Rows are points. To make a cloud, some directions were put in groups of two or more. Within a group, all points are equally far from the middle, so they leave a hole (a ring in 2 directions, a hollow ball in 3). The other directions are filled evenly. Then the cloud was stretched, turned, moved and blurred a little. Count the holes, and give their numbers of directions, smallest first.
In the rows, zero is written as 128.

Cloud, 13 rows:
[[153 168]
 [109  95]
 [102 100]
 [149 171]
 [103 145]
 [ 96 121]
 [155 166]
 [ 95 116]
 [159 151]
 [146 113]
 [152 169]
 [109 155]
 [140 107]]
Holes: 1 (2)

Cloud:
[[ 93  89 147]
 [ 90 115 148]
 [128 156 112]
 [ 74  97 126]
 [115 105 121]
 [145 113 141]
 [144 153 125]
 [ 84 104 151]
 [ 99 108 121]
 [133 164 112]
 [138  84 146]
 [ 89  88 135]
 [108  90  84]
 [145  88 109]
 [ 80  94  82]
 [111  86 104]
 [132 102 107]
 [100 141 125]
 [110 127 155]
 [ 83 153 146]
 [102 106 154]
 [ 92 117 120]]
Holes: 0

Cloud (28 x 4):
[[117 153 150  85]
 [167 107 136 145]
 [ 95 139 109 141]
 [164 108 155 131]
 [153 126 172 107]
 [182 174 140 129]
 [130 149  89 102]
 [179 120  97 175]
 [113 105  96 110]
 [148 122 176 178]
 [148  86 113 166]
 [ 86 140 124 171]
 [141 139 169 120]
 [141 103 168 133]
 [153 127 155  95]
 [109 142  89 140]
 [114 116 117 176]
 [162 114 153 133]
 [162 106 148 135]
 [115 145 133 124]
 [117 147 159 176]
 [136 109 116 116]
 [127 129  90  90]
 [137 167 132 162]
 [187 128 104 119]
 [100  93 138 118]
 [ 99  86 113 131]
 [105 159 148 170]]
Holes: 0

Cloud, 26 rows:
[[110 176 131  99]
 [ 96 129 107 176]
 [116 135 174 105]
 [149 129 103 157]
 [ 95 144 167 165]
 [118 132 175  94]
 [121 174 106 101]
 [100 132 148 174]
 [126 175 123 142]
 [124 140 101 126]
 [ 91 144 182 161]
 [111 166 177 146]
 [ 83 131 135 152]
 [106 160 147  89]
 [143 111 133 135]
 [ 97  98 111 144]
 [148 128 158 174]
 [113 179 105 115]
 [126 160 164 122]
 [159 139 152 159]
 [129 106 161 149]
 [113 138 104 112]
 [134 171 162 125]
 [ 91 137 117 177]
 [131 135 172  95]
 [110 142 127 115]]
Holes: 0

Cloud (50 x 6):
[[155 138 120 175 160 133]
 [ 95  98 101 124 119 116]
 [134 142 168  68 128  94]
 [132 117 149 153 131  77]
 [103 101 109 182 100 101]
 [145 129 134  71 160 122]
 [105  70  95 172 127 105]
 [144 157 142 100  97  89]
 [147 165 159 132 138 159]
 [157 152  81 190 150 128]
 [144 106 143  88 122 112]
 [114 204 175  89 112 124]
 [152 152 174 154 145 115]
 [150 208 156  98 144 103]
 [146 150 106 154 102 119]
 [159 167 135 154 124 117]
 [ 90 171 112 143  82 110]
 [134 149  87 114 169 125]
 [121 163 140 121 148  76]
 [137 151 151 123 110 100]
 [131 133  99  84 141 120]
 [151 131 157 131  94 126]
 [141 166 135 186  92  94]
 [112  81 125 147 138 121]
 [107 109 150 130 163 123]
 [146 149 126 174 144 111]
 [118 183 153 100 104  78]
 [ 95 143 161  97 109 101]
 [103 188 129 155 123  84]
 [146 147 125 133 130 118]
 [159 121 145 133 141  78]
 [140 136 128 191 140  91]
 [114 167 133 144 151 129]
 [144 170 122  78 142 125]
 [100 135 119  91 164 111]
 [ 94 130 129 113 163 107]
 [145 177 125 113 119 111]
 [141 104 152 128 159 137]
 [131 150 135 189  96  79]
 [104 145  99 137 127 103]
 [126 145 122 111 164 175]
 [127 127 144  81 121  95]
 [123 110 144 135 135 126]
 [147 137  98 147 106 115]
 [112 117 107  74 141 125]
 [ 98 140 110 177 107 103]
 [121 150 136  70 125 120]
 [143 130  80 166 136 103]
 [108  91 121 150 120 127]
 [101 157 148 127 121 121]]
Holes: 0
